Every row gives one point. Each copy is the shape, with its points in the same order, turned, moved and blurred by noise. Say if it was mirrored as well.

Shape:
[[-14.8 -12.8]
 [ -1.3 -19.4]
 [  5.4  -6.6]
 [ 10.5   2.6]
 [-11.3  31.7]]
Copy 1:
[[-23.4  -0.2]
 [-18.0  12.7]
 [ -6.2   8.9]
 [  3.8   6.6]
 [ 11.7 -28.6]]
Copy 1 is: mirrored
Copy 2:
[[-23.4   6.4]
 [-17.0 -11.2]
 [ -4.7  -9.8]
 [  5.2 -10.5]
 [ 16.5  26.0]]
Copy 2 is: only turned
Copy 3:
[[ -9.0 -12.8]
 [  6.3 -13.9]
 [  5.5   2.0]
 [  9.9  11.3]
 [-25.5  29.5]]
Copy 3 is: only turned

Shape:
[[ -3.9  14.0 -10.3]
 [-22.4  -9.9   1.1]
 [ 15.9  10.2  16.0]
 [ -3.9  26.8   6.3]
 [ 15.2   6.2  13.7]
 [-20.3  -6.9 -14.9]
 [ 21.7  -0.1  19.9]
 [  6.1  19.3  -4.3]
 [-21.2 -11.5 -20.0]]
Copy 1, 9 rows:
[[ 12.4   8.2  -3.3]
 [-19.3  15.1  -2.0]
 [  5.7 -19.7  14.3]
 [ 17.2   6.1  16.9]
 [  3.4 -19.0  10.6]
 [ -9.6  21.0 -14.1]
 [ -1.9 -28.2  11.8]
 [ 17.2  -1.6   2.0]
 [-11.7  21.2 -21.1]]
Copy 1 is: only turned
Copy 2 (9 x 3):
[[  7.6  12.0 -18.5]
 [-18.4  16.5  -1.5]
 [ 21.3   2.0   9.4]
 [ 20.4  24.1  -8.4]
 [ 17.7  -0.8   9.2]
 [-19.2  11.4 -17.5]
 [ 19.0  -5.8  18.3]
 [ 18.3   8.7 -13.7]
 [-25.0   9.0 -20.8]]
Copy 2 is: only turned
Copy 3, 9 rows:
[[ 14.5   4.2 -10.6]
 [-16.4  12.4 -11.2]
 [ 12.0   2.2  21.6]
 [ 21.2  18.5   1.9]
 [  9.0   0.1  20.0]
 [-10.5   3.3 -23.2]
 [  3.7  -3.8  29.8]
 [ 21.5   2.7  -0.3]
 [-13.3  -0.5 -27.8]]
Copy 3 is: only turned
Copy 4, 9 rows:
[[ -8.7  11.8  -9.9]
 [ 15.5   2.2  14.1]
 [-23.6 -16.4  -0.5]
 [-23.7   7.7   1.5]
 [-15.5 -16.2   0.5]
 [ 14.1  16.2  -2.5]
 [-13.4 -30.9  -1.1]
 [-21.7   5.8 -14.3]
 [ 24.4  14.8  -5.3]]
Copy 4 is: mirrored

Shape (10 x 4):
[[ -2.9  -8.9  -5.5  -5.4]
 [-18.5   1.4 -11.9   8.3]
 [-18.0   4.9   2.6   5.5]
 [-16.7  -5.9 -45.4  10.4]
 [ -9.9  20.4   8.1 -13.2]
 [ 40.4  -7.0 -28.1  13.5]
 [-18.5  -9.7   8.1   9.2]
 [-10.4  -5.7  10.5   8.5]
 [ -5.7  -4.9  -1.7   9.4]
 [-18.0  -6.9   0.8  -0.5]]
Copy 1, 10 rows:
[[  9.4   2.4 -11.8  -2.2]
 [ -4.4   9.9 -18.4  13.8]
 [-14.0   6.0 -15.7   2.3]
 [ 15.6  25.2 -18.3  36.2]
 [-13.4  17.1  -7.4 -19.9]
 [ 31.1  -1.4  28.9  18.8]
 [ -9.9  -7.4 -22.6   2.1]
 [ -9.9  -8.1 -13.1   0.0]
 [ -1.8  -1.8  -7.7   7.2]
 [ -3.6   2.0 -21.8  -0.4]]
Copy 1 is: only turned
Copy 2 (10 x 4):
[[ -5.1  -7.2   4.5  -6.6]
 [ -9.2  -9.1  22.7   8.8]
 [  4.2  -7.5  25.8   1.1]
 [-35.8 -14.7   8.2  24.4]
 [ 25.8 -12.2  13.3   4.3]
 [-19.7  29.6 -24.1  11.1]
 [ -4.3  -4.0  29.5 -10.9]
 [  1.4   1.9  24.5 -11.0]
 [ -5.8   2.1  16.7  -3.3]
 [ -3.4 -11.8  20.9  -7.4]]
Copy 2 is: mirrored
Copy 3:
[[ -2.1   0.8  -9.7  -7.3]
 [-14.7 -15.3 -13.5   3.9]
 [ -1.2 -14.8  -9.2   8.7]
 [-45.6 -11.7 -17.9  -2.6]
 [ 12.0   2.4 -24.0  18.2]
 [-32.3  35.2  18.3  -6.2]
 [  3.6 -19.9  -1.7  -2.9]
 [  7.4 -13.4   1.0   1.4]
 [ -6.2  -6.6  -0.9  -2.0]
 [ -0.6 -15.5 -12.3  -3.2]]
Copy 3 is: mirrored
Copy 4 (10 x 4):
[[  6.1  -8.5  -6.9  10.0]
 [ -7.6  -4.7 -17.2  -5.8]
 [-13.9  -9.4  -3.4  -4.4]
 [  7.3   5.9 -46.7  -4.8]
 [-20.6   4.9   9.9  11.9]
 [ 48.9  21.7  -5.2  -2.3]
 [ -5.8 -23.6  -3.0  -6.2]
 [ -3.1 -17.6   2.2  -4.1]
 [  4.1 -10.0  -4.2  -6.3]
 [ -6.3 -17.8  -8.7   4.9]]
Copy 4 is: mirrored

Shape (9 x 6):
[[  8.4  13.4   7.4  42.2  -3.4   6.9]
 [ 12.2  -0.8   0.5  -8.2   8.0   3.4]
 [  4.3   1.8  15.8 -11.9   0.5   7.8]
 [ 14.0 -32.0  -0.8  10.0  -4.8  -8.6]
 [  2.3   7.7 -12.9 -12.1   2.9 -27.8]
 [  6.0   2.1 -10.3   5.2   9.2   9.3]
 [ 12.1   5.3  32.7 -11.3  18.3 -13.0]
 [-16.4 -14.0  -3.4  34.4   0.0 -32.7]
 [  7.8  -5.0 -12.2  -2.0  11.0   2.1]]
Copy 1, 9 rows:
[[  3.1   6.7  -6.2  30.9  15.2  33.9]
 [ 11.1  -4.7 -14.9   3.3   2.8  -9.3]
 [ 20.2   6.2  -7.3  -1.6  -7.2  -7.2]
 [  7.6 -32.9   2.4  19.2  -1.4  -3.6]
 [-11.8  -0.8  -1.2   1.1  20.5 -26.7]
 [ -1.9  -6.6 -22.2   1.1   5.9   4.4]
 [ 37.2   6.1  -0.5   0.4  20.4 -15.1]
 [-13.2 -18.1  30.7  12.7  28.6  14.6]
 [  0.3 -13.9 -17.4  -0.4   6.0  -5.5]]
Copy 1 is: only turned
Copy 2, 9 rows:
[[ 18.9 -16.8   4.6   6.0  -9.7 -32.2]
 [  4.8  -3.3  -6.1  -8.4  14.0   9.5]
 [  7.0  10.9  -0.3 -12.0   1.5  12.0]
 [-18.2 -27.0 -14.1 -18.8  -3.9  -0.1]
 [ -8.3   8.1 -29.4  -2.1  28.0  -5.1]
 [  5.5 -11.0  -1.2   6.0  13.3   3.5]
 [  8.7  17.4   1.9 -37.0  16.7  -3.4]
 [-31.1 -10.7 -13.7  -0.7   3.1 -42.0]
 [ -2.4 -11.5  -6.9   1.2  20.3   7.2]]
Copy 2 is: only turned

Shape, 14 rows:
[[ -2.9  -8.9  -6.8  -0.9   4.1 -10.5 -12.3   4.3]
 [ -3.0 -24.5 -19.0   0.2   6.1  -1.4 -21.9   4.5]
 [ 11.2 -14.6   4.5   2.9   8.1 -31.2 -10.0  10.6]
 [ -3.1 -38.4  26.7  24.0 -12.9  -1.0  19.1  -2.3]
 [-18.5  17.2   9.7 -18.5 -10.8  11.4   2.5  10.8]
 [ -2.3  -3.5 -22.0  12.8  12.3 -12.6  -1.5  -5.8]
 [ 10.5 -13.0  -6.9   1.9  26.3  -9.5   8.7   9.1]
 [-27.7  12.7  17.0  -5.9  10.9  28.9 -16.1   5.5]
 [-13.1  15.7  12.1 -24.6   7.6  36.8   5.3 -13.5]
 [  4.5  -3.3  -2.8   4.1  -7.6 -11.7   0.3  -2.8]
 [ 13.8  -3.4 -12.7  12.6   0.7   0.8 -11.0   7.7]
 [-30.0   8.0   1.4 -35.6  -2.7  24.6  -8.6   4.3]
 [ 14.6  -9.8   2.4  -2.3  11.8  -7.0 -14.3 -11.5]
 [-12.4   5.2   8.4 -20.6  -6.6  37.7  -3.2  14.3]]
Copy 1:
[[ -1.8  -9.9 -12.0  -1.9  -7.8  -3.8   1.8  -9.4]
 [ -5.9  -5.2 -26.9   4.4  -9.6   7.7  -0.1 -21.5]
 [ 15.3  -8.3 -14.9  -8.0 -19.6  -3.0   8.9   8.3]
 [ -0.8  -0.4  19.1  35.7 -23.1  23.6   4.6  14.9]
 [-24.3 -17.3  26.0 -16.5   8.0  -1.6  -5.4 -10.8]
 [ -1.5  -3.5 -19.7  13.7   3.9 -19.3   4.4  -6.4]
 [  8.7  -6.1 -19.3   4.1  12.3   3.3   9.2   9.6]
 [-21.6 -34.1  13.1  -3.7  13.3   6.2 -32.7 -15.1]
 [-10.6 -27.9  29.5   0.4  35.2   7.2 -10.0 -26.3]
 [  3.1   0.7   3.3   3.5  -7.8 -10.1   6.6  -6.9]
 [  4.6  11.5 -11.2   0.8  -0.5  -4.5 -10.1  -9.8]
 [-32.2 -30.8  16.0 -16.5  15.8   9.1  -4.4 -31.5]
 [ 21.6 -12.9  -7.9   4.0  -2.7   0.6   1.5 -15.9]
 [-24.1 -11.3  21.6 -12.8  20.1  20.8 -16.8 -22.3]]
Copy 1 is: only turned
Copy 2, 14 rows:
[[  4.6   0.1   9.9 -14.3  -6.1 -14.6 -16.7  -1.5]
 [ 16.9   8.6   0.0 -12.1 -10.3 -15.9 -30.9  -3.1]
 [  2.7 -12.9  25.6  -8.1  -5.3 -34.5 -19.2   3.8]
 [  3.2 -24.5 -11.8  31.9 -25.5 -20.4  -4.6  15.5]
 [-17.0   4.2   9.3 -11.9  -9.5  22.1   6.4   6.2]
 [  5.7  -6.1  -5.6 -17.2   6.8 -24.4 -12.9 -17.5]
 [-11.6  -6.0  -1.1  -9.3  12.7 -30.5 -23.9   8.0]
 [-26.6  23.3   6.7   5.4 -10.3  20.4 -12.5  -9.6]
 [-19.0  25.2  -4.0   7.4  15.4  25.0   6.3   7.3]
 [  7.3 -14.3   8.4  -6.3  -0.8 -11.1  -3.7  -0.5]
 [  7.5 -15.9   5.9 -10.5   5.7  -4.8 -29.2  -7.1]
 [-13.0  33.2   3.7 -15.8 -10.2  25.1   3.1  10.9]
 [ 10.1   2.0  15.4   5.0  12.3 -18.7 -16.3  -0.4]
 [-15.3  14.5  -0.4  -1.7  -6.8  33.8 -13.2  14.6]]
Copy 2 is: mirrored

Shape, 14 rows:
[[ -5.7  -4.0  -5.6   2.6   0.7  -7.3 -10.9  -8.9  27.1]
 [ -0.9 -21.6   6.9  -8.5   0.8  -6.9  15.2  17.2  -6.9]
 [ 31.5   0.2 -14.1  -2.6  15.0 -20.3  -9.0  20.8 -19.9]
 [-17.2  -3.3   3.7 -22.4  -9.2  -5.2   5.1  19.0  10.9]
 [  3.1  -3.2  -6.6 -14.9  -6.3  20.1  15.5   8.0 -21.9]
 [ -8.0  10.4 -18.2 -19.4  -7.6   3.1  -5.6  -1.9 -21.8]
 [ -8.5  24.2  -4.5   2.9  10.5   1.7 -13.2  -0.8  21.5]
 [  5.0  10.2 -13.7  15.7  -2.5   8.9  -9.4  -0.6   4.1]
 [ 14.1 -22.1 -12.8   2.1 -10.9 -17.4  -0.9   7.7 -14.6]
 [ -6.9 -11.3   5.6   6.4  13.9  14.7 -30.1  -3.8  31.6]
 [ -3.0 -21.5   8.7  -1.7 -28.8   8.5  -3.1  11.8   4.1]
 [ -6.2  26.7   9.9   2.0   2.2   7.8 -17.9 -20.2   3.0]
 [ 19.7   2.9   0.0  -1.1  11.8  -0.5 -16.9 -12.4  38.1]
 [ 17.6  39.8 -12.4 -23.6  -8.3  -9.6 -19.3   1.1   1.8]]
Copy 1, 14 rows:
[[-17.1 -12.2  -8.4   1.8   8.4  -5.4 -27.2 -15.9   9.1]
 [-10.4  -6.6  26.5   9.9  23.8   7.0  -4.6  10.6  -5.0]
 [-38.4 -16.3  18.7 -23.1  -5.7  18.3  12.1   3.2 -10.0]
 [ -5.4   5.0   3.0   9.7  32.4  16.4 -16.9  -8.3 -11.6]
 [  9.6  -3.4   1.9   0.7  10.2  10.1   8.1  24.7 -13.2]
 [ -1.9 -10.8 -17.4 -10.6  16.0   3.6  16.6   1.6 -21.0]
 [-17.0  -1.4 -26.2  -6.9   7.6  11.7 -17.7 -16.4  18.2]
 [-10.6   0.5 -11.2 -12.9  -8.1  -3.6 -10.5  -0.8   5.5]
 [-18.9 -14.9  23.5  -5.0   4.9  -9.1   2.5   2.1 -17.1]
 [-22.1  -9.1 -17.1  24.2 -14.5   6.2 -32.7 -13.1  15.4]
 [  4.7   6.5  15.7  17.2   5.5  -5.4 -16.7  -5.5 -16.8]
 [  2.9  -7.0 -27.1   0.4  -2.7   4.7   5.9 -20.1  22.4]
 [-10.8 -26.0  -6.4  -6.0 -10.8  14.4 -32.1 -18.8  19.2]
 [ -4.1 -10.2 -18.6 -35.3   3.5  29.9   6.3 -27.5 -11.0]]
Copy 1 is: mirrored
Copy 2:
[[-20.0 -10.5   1.9  -1.8 -11.9  12.8  17.9  -5.5   7.7]
 [  7.6  -6.8   8.6   4.5  14.8  -8.4  -6.4  13.8  21.2]
 [-12.5  29.3  11.5 -24.6   3.5 -25.2   8.2  23.3  20.9]
 [ -2.7 -13.1 -21.0   3.0  17.9  -0.3   0.5   2.0   5.7]
 [ 18.3  17.3   9.3  -9.8  19.1   1.9 -10.0   3.9  -2.8]
 [ -1.7  15.0  -7.3 -26.3   7.8   5.2 -13.5  -0.7 -11.2]
 [-26.5  13.8 -10.9   6.0 -10.5  15.5  15.5  -1.1  -6.5]
 [ -8.5  20.5   6.9 -11.9  -3.7  20.6  15.7   1.2   3.7]
 [  4.0  -1.1  11.2 -28.9   2.8  -1.4   2.5  15.9  26.3]
 [-38.9  -9.5  20.2   8.6   4.4  23.6  22.0   1.7  -3.3]
 [  9.9 -19.3   4.1  -9.3  22.6  17.8  13.7  14.1   8.1]
 [-15.4   9.4  -2.2  -4.2 -19.1  21.7   7.7  10.5 -27.7]
 [-26.4  -1.8  16.0   2.1 -16.2   1.1  39.7  -6.7  -3.2]
 [-14.2  23.1 -21.9 -28.2  -3.1 -11.2  24.9   3.1 -21.5]]
Copy 2 is: only turned
Copy 3 (14 x 9):
[[ 20.0  16.1 -10.0  20.3   6.0   7.9  10.9  -4.5  17.0]
 [ -0.4   4.9  16.4  15.9 -20.8 -17.8  -2.4  -0.6   5.0]
 [ 31.8 -13.2   5.2  16.3 -20.0 -16.5  10.2  12.5 -27.9]
 [  2.6   1.6  -8.6   9.0 -19.5 -17.5   7.8  -7.0  29.4]
 [ -9.6 -16.7   2.2   4.4 -21.9 -10.4   0.0 -25.1  -9.2]
 [ 10.7 -21.7 -15.2   6.7  -8.1 -19.9  -1.3 -22.7   0.9]
 [ 15.4  -2.7 -17.9   9.3  14.9   8.1  29.8  -1.6  10.4]
 [  8.0   3.2 -18.2  15.6   4.4   5.9  14.7 -11.7 -14.3]
 [ 18.0   8.6   5.4  24.0 -21.3 -19.7 -13.5  -4.0 -18.0]
 [  9.1   3.8  -8.4  28.3  18.3  28.2   4.6   9.9  19.8]
 [-12.9  13.5  -8.0  14.5 -18.5  -0.6 -15.3  -4.1   9.3]
 [ 13.7  -4.1 -17.8  -9.7  20.3  11.6   8.9  -7.7   2.5]
 [ 33.1  11.7  -5.3  15.3   0.1  33.8  14.9   3.4   9.0]
 [ 38.2 -14.2 -32.7 -11.2 -18.3  -5.0  21.1  -8.3  -2.7]]
Copy 3 is: only turned

Shape (14 x 11):
[[ 18.7  22.9  -3.6 -16.2 -12.1 -17.7  10.9 -17.0   2.0 -10.7   6.8]
 [-14.9  -3.5   5.6  10.4  14.7  -1.0  24.9  19.4 -14.5  -7.2 -20.3]
 [-12.2 -21.0   7.2  -6.7 -11.3   6.5  20.1 -16.3  -9.9  -7.2  -3.5]
 [ 22.3   5.1 -15.4 -13.5 -11.8 -11.2 -12.2 -28.3  17.0 -12.4 -14.6]
 [-17.0 -30.9 -25.2 -12.0   9.7   6.3  23.6 -10.5 -13.8  -6.1  11.6]
 [  3.2  26.3 -14.0 -20.2 -13.8  -1.0 -15.8 -24.1  -1.0  13.5  -7.9]
 [  7.2  20.6 -12.7 -14.6  -9.5  -2.4 -19.5 -21.1 -15.4 -25.9  -5.5]
 [-15.7  -8.3  14.7 -15.0   8.4   6.5   5.5  14.4   2.1 -12.0   3.3]
 [-20.4  -6.4  -0.4  15.5  -1.9  -1.8  -2.7  22.2   0.8  -4.8  -2.0]
 [-17.3  -9.2   4.6  21.9  26.0   7.9   0.5  19.9  -6.1   2.7  12.7]
 [-24.0 -15.3  -9.7   8.3 -11.2  12.4  28.3  -1.7  -5.9 -14.4  12.4]
 [ 31.0   7.3  -4.8 -10.8 -19.0   2.9 -11.7 -25.8 -14.1  -2.5  -0.4]
 [ -9.9  -2.0  -2.3   3.4   9.4  25.4  21.9  -6.3   5.0 -13.6  -1.9]
 [-29.8  -4.4  17.4  19.4  20.5  -6.9   6.9  -2.0  -4.3  -7.4   1.0]]
Copy 1:
[[  2.5  15.3   1.7 -21.6   7.4 -12.3   4.5 -13.7  -6.9 -15.9  25.5]
 [ -1.0  15.7   6.9  27.7 -24.2  -9.9   4.8   1.1 -17.9 -12.2 -20.5]
 [-31.0   0.3  -4.5   9.8  -8.5 -11.4 -11.7 -14.6  -3.5  -7.9  -4.2]
 [ 14.9  15.1 -12.6 -19.6   7.1  -6.3 -33.5 -11.3  -9.2  -9.8  24.3]
 [-38.9  10.3 -27.2  -4.5 -32.7  -4.6  -0.6   2.3 -10.1  -6.1  -8.1]
 [ 11.6  24.9  -7.3 -16.9   8.2 -13.7 -10.5 -21.8  11.4  15.8  13.4]
 [  8.8  23.6  -8.9   3.9  -9.4  -4.6 -10.0 -21.6   0.1   8.1  40.8]
 [-11.0  -1.4  -1.2  22.4  -7.3 -15.3   1.7  16.6  -4.7   1.3  -0.1]
 [ 12.0  -2.6  -4.7  19.9 -26.3 -17.7  -2.0   5.0   6.9  -4.3 -13.7]
 [  5.3  -6.1  -8.6  19.4 -31.2   8.8  17.2  12.0  -1.6   4.8 -24.4]
 [-30.6   7.7 -14.0  12.3 -27.1  -9.2   3.8  -0.1  13.9 -24.5  -9.2]
 [  0.4   7.2   7.4 -25.9  -8.9   3.7 -16.6 -24.3  -1.4   4.4  32.1]
 [-17.5  15.6  -1.4  13.5  -7.0   9.1  -4.1  10.9   6.3  -9.6 -10.8]
 [  4.1  -4.1 -20.2  32.6  -9.5   3.6  14.1  -9.7 -10.8  -9.4 -17.6]]
Copy 1 is: only turned
Copy 2 (14 x 11):
[[ 32.0  -7.8   6.4 -10.4  -2.5   9.3  21.4  -1.9 -20.7  -8.9 -20.9]
 [-12.4 -15.6  -5.4  30.6   9.4  19.2  -5.7 -23.2  -5.1 -14.0   7.1]
 [  5.2  -6.4 -12.3   6.6 -23.4  24.9  -7.7 -22.5 -10.9  10.8  -8.4]
 [ 24.6  12.9  -1.9  -6.0   4.5  20.7  18.0  14.0   0.4   2.2 -38.1]
 [ 12.6  -9.9 -21.5  -6.2   5.8  19.4 -18.8 -39.3   2.1  23.9  -2.4]
 [ 33.6  32.1  15.8  -9.4   6.7  16.2   2.8  -2.7 -14.1 -14.6 -20.0]
 [ 27.6  16.9  -1.8  10.0  12.4   1.8   3.5  -6.1 -25.5  -1.2 -38.4]
 [-11.5 -12.7  15.8   8.4  -2.4   8.4 -12.8 -28.0  -8.3   6.2  -9.0]
 [-21.2   8.4  -2.7  10.7   6.8  -3.4  -5.1 -11.3  -7.4  -4.8   7.9]
 [-12.2  -9.9   3.5  13.9   3.2 -14.3 -24.3 -23.6   8.5  -5.0  14.3]
 [  1.1  -5.5 -21.8   7.0 -11.4   9.8   2.0 -36.4 -11.7  21.0   9.0]
 [ 42.1   7.2  -0.8   4.1  -8.4  14.0  -8.5  19.4 -22.7  -0.1 -24.6]
 [ 12.6  -1.5   1.1  28.4  -8.7  10.6   1.8 -26.8   6.7  17.9  -0.5]
 [-14.6  -5.9  -6.0  14.6 -12.4  -7.6  -9.6 -31.4   8.5 -17.1  -1.8]]
Copy 2 is: mirrored
Copy 3, 14 rows:
[[ 26.7  -1.9   9.6  -2.1  18.8  -5.0 -16.4 -31.0  -2.7 -11.9  -1.5]
 [  0.8  13.9  21.1 -27.7  -9.8 -11.0  -6.6  26.4 -15.1  -3.3 -10.7]
 [-12.4  -9.9  27.4 -16.1   7.9   6.3  -5.3  -3.1   2.4   0.7  16.4]
 [  4.1 -18.7  -1.4   3.0 -10.7   3.8 -17.6 -39.1  -2.5 -25.7   3.4]
 [ -0.7  14.7  21.5 -29.1   5.1  28.1  14.4   5.4   0.5 -11.3  26.8]
 [ -3.9  16.2  -1.1  18.1   0.6   3.7 -15.0 -40.1  -2.5  -6.2   2.8]
 [ -1.8   7.1  12.9  12.9   8.3   2.3 -19.6 -27.0 -24.7 -31.4  10.3]
 [ 16.0   1.4  27.6   5.2  -8.7   2.2  -2.1  16.9 -12.1   5.8   8.9]
 [ -0.7   9.4  12.9   3.6  -9.2 -12.9   6.2  27.3   1.3 -16.4  -3.8]
 [  3.0  10.0   0.1  -1.9  -1.5  -2.5  21.8  36.3 -14.2   0.1  -0.3]
 [ -1.7   4.9  38.1 -14.5  13.9  12.5  16.0   9.8   6.9 -11.9   4.9]
 [ -6.6  -8.1  -4.5  12.4  20.4  15.4 -31.4 -27.8   1.0 -13.9   1.6]
 [ -0.7  -3.0  25.8 -12.8   0.0  14.3  16.3   1.1 -17.1  -0.6 -12.3]
 [ -0.9   3.3  10.1 -11.6   1.2 -19.9  18.1  15.9 -17.6   1.9   8.5]]
Copy 3 is: mirrored
Copy 4:
[[ 19.6  17.7 -24.3 -20.6 -18.2   0.1 -16.4   6.8  -5.0   1.7   3.4]
 [-22.4   0.3  -3.4  -1.3  32.9  23.6   1.4   7.3   1.0   3.6  12.3]
 [  1.3   0.2 -17.0  -7.5   8.2  11.3  17.5 -17.1  13.2 -19.3   2.3]
 [ 12.1  -8.9 -24.3  -8.2 -25.2 -12.5 -13.9  -7.8 -29.5  -6.1  -6.9]
 [ 11.6 -19.6  -0.3 -20.5  26.8  -5.2  26.7   0.3   7.1 -15.2   1.3]
 [ 18.0  17.7 -13.0 -11.1  -7.8 -19.9  -5.1 -25.6 -23.9  14.0   1.4]
 [ 22.2  24.2 -10.2 -11.3  -5.8   2.2  -1.4  -5.6 -38.8 -11.9  -4.7]
 [ -5.7   8.5   7.1  12.2  17.1   6.4   4.8   3.4  15.4  -4.0  -7.7]
 [-26.6   2.4  18.6  -1.4   5.2   2.5   5.4   1.7   0.8   2.2   9.9]
 [-11.0  -5.5  23.2  13.1  17.6   7.9  17.1  13.8   5.2  10.4  24.5]
 [ -8.7  -1.1  -4.5 -20.9   7.5   8.7  36.5   3.3  12.1 -10.7   5.8]
 [ 32.8   6.7 -13.2 -12.7 -22.0  12.2 -11.2 -19.8 -19.6  -2.0   7.1]
 [ -0.4  -1.7 -14.2   2.8   7.3  14.2  30.8   8.7   1.6   7.4  -2.4]
 [-17.0   8.7  -4.9  19.2  15.5   1.1  13.9  12.8   4.3  -8.9  28.8]]
Copy 4 is: mirrored
